Rows are points. A path goes straight from each point to the next, and from the last back to the first. The post is the endless flat space through its rows: a point in 2 columns, a line in 3, a plane in 4, and so on, so that a path can go around it. Count how often the path circles the post. Going back the other way cancels.

Post:
[[-10  -7]]
Path, 26 rows:
[[-26 -70]
 [  4 -27]
 [ 28  28]
 [-34  49]
 [-49 -11]
 [-10 -39]
 [  4 -33]
 [-26 -18]
 [-61  29]
 [ -8  51]
 [ 20 -14]
 [ 13 -60]
 [-27 -17]
 [-21  10]
 [ 21  44]
 [  7 -14]
 [ -8 -39]
 [-37 -19]
 [-24  18]
 [  9  45]
 [ 40 -26]
 [ -5 -44]
 [ 21 -26]
 [ 54  10]
 [-32  37]
 [-37 -13]]
Times around: 1

Post:
[[  8   7   6  19   1 -15  52  -1  42]
 [  1  25   3 -73 -31   2 -23 -13 -32]
 [-24 -52 -50   5   3 -15   1   2 -35]
 [-39 -12  23  -7  11 -34   4   8 -30]
 [ -8   3 -30  13  28  17   5  10   3]
 [ -6   3 -32  20 -16 -19   5  -7  22]
 [-20  15  21   3   9 -67  34 -15 -23]
 [ 36  -3  10  50  -9 -21  46   5  16]]
Path:
[[-75  -7 -15 -24  91   7  20  31 -29]
 [ 23 -11  -9 -32   6 -35   2  -4 -81]
 [ 13  62  41  29 -24 -41 -31   4  58]
 [ -1 -27 -13 -21 -39 -26  10  13   7]
 [  6  -3  28  -3  20 -15  38  16 -48]
 [-13  13  50  32 -41 -41  43   0  19]
 [ -5 -31  39  13  33  23  15  -3 -41]
 [ 61  -1  47  12 -24 -22  31  -9  10]
 [-20 -10  31   2  18 -47  27  10  38]
 [ -4  46  36  18  23 -21   9  23   4]
 [-63  19 -36  50  47 -31  22  10  -2]
 [-39  29 -39 -20 -70 -48  28 -49  35]
 [-65  63  10 -10  20 -33 -12  22 -39]
 [-15  39  65 -54  56  -3  57  17 -13]
 [-39  -9 -21  46  18 -30  30   9  -7]
 [-65 -36 -40 -39  22  16  26 -26 -16]
 [ 27   4  -5   0 -14 -25  21 -28 -23]
 [-20  24  -1  -2  25 -31 -29 -20  13]
 [ 23  37  -9 -17 -79 -70  15 -33  40]
 [-54  34 -26  21  19 -44  18  14   9]
 [  5 -16  49  42   1  -6  31  30 -31]
 [-41  50 -23 -28 -12 -11  11 -37  57]
 [ -8 -12 -13  23 -12 -63   8 -39 -20]
 [ 56   2  -2  32 -15 -39  -2  -3 -33]
 [ 11 -20 -68  -2  29  -8  39   4 -12]
 [-24  -3 -29  56  26 -58  60  22 -30]
 [-70  26 -51 -38  29  13 -25 -10   3]
 [ 10  -8  27  23 -20  -5   2 -24  -9]
 [ 21  -3  32 -10  -6 -23  23 -10   1]
 [ 65 -61 -43  55 -71 -60  -2 -10  -9]
 [ -7 -55 -17  82  10 -37  40  36   5]]
Times around: 4
